Every row gives one point. A path goes straight from each point to the next, and from the last back to the first. The post is the endless flat space through its rows: a point in 2 columns, a line in 3, a plane in 4, and so on, so that a path can go around it. Count how often the path circles the post. Going back the other way cancels.

Post:
[[-0.35 -1.19]]
Path, 26 rows:
[[-0.18 -0.56]
 [-2.98  1.70]
 [-3.47 -1.34]
 [-0.56 -2.65]
 [ 0.98 -2.33]
 [-0.13 -2.01]
 [-2.56 -0.52]
 [-1.54  0.17]
 [ 1.26  0.07]
 [ 1.53 -0.36]
 [-0.48 -0.24]
 [-3.07  0.26]
 [-2.26 -1.83]
 [ 1.41 -3.34]
 [ 2.24 -2.01]
 [ 0.19 -0.35]
 [-3.31  0.82]
 [-4.11 -0.55]
 [-1.37 -3.15]
 [ 1.32 -2.25]
 [ 1.28 -0.86]
 [-1.22  1.24]
 [-1.67 -0.70]
 [-3.19 -1.98]
 [ 1.00 -2.69]
 [ 1.86 -1.63]]
Times around: 3
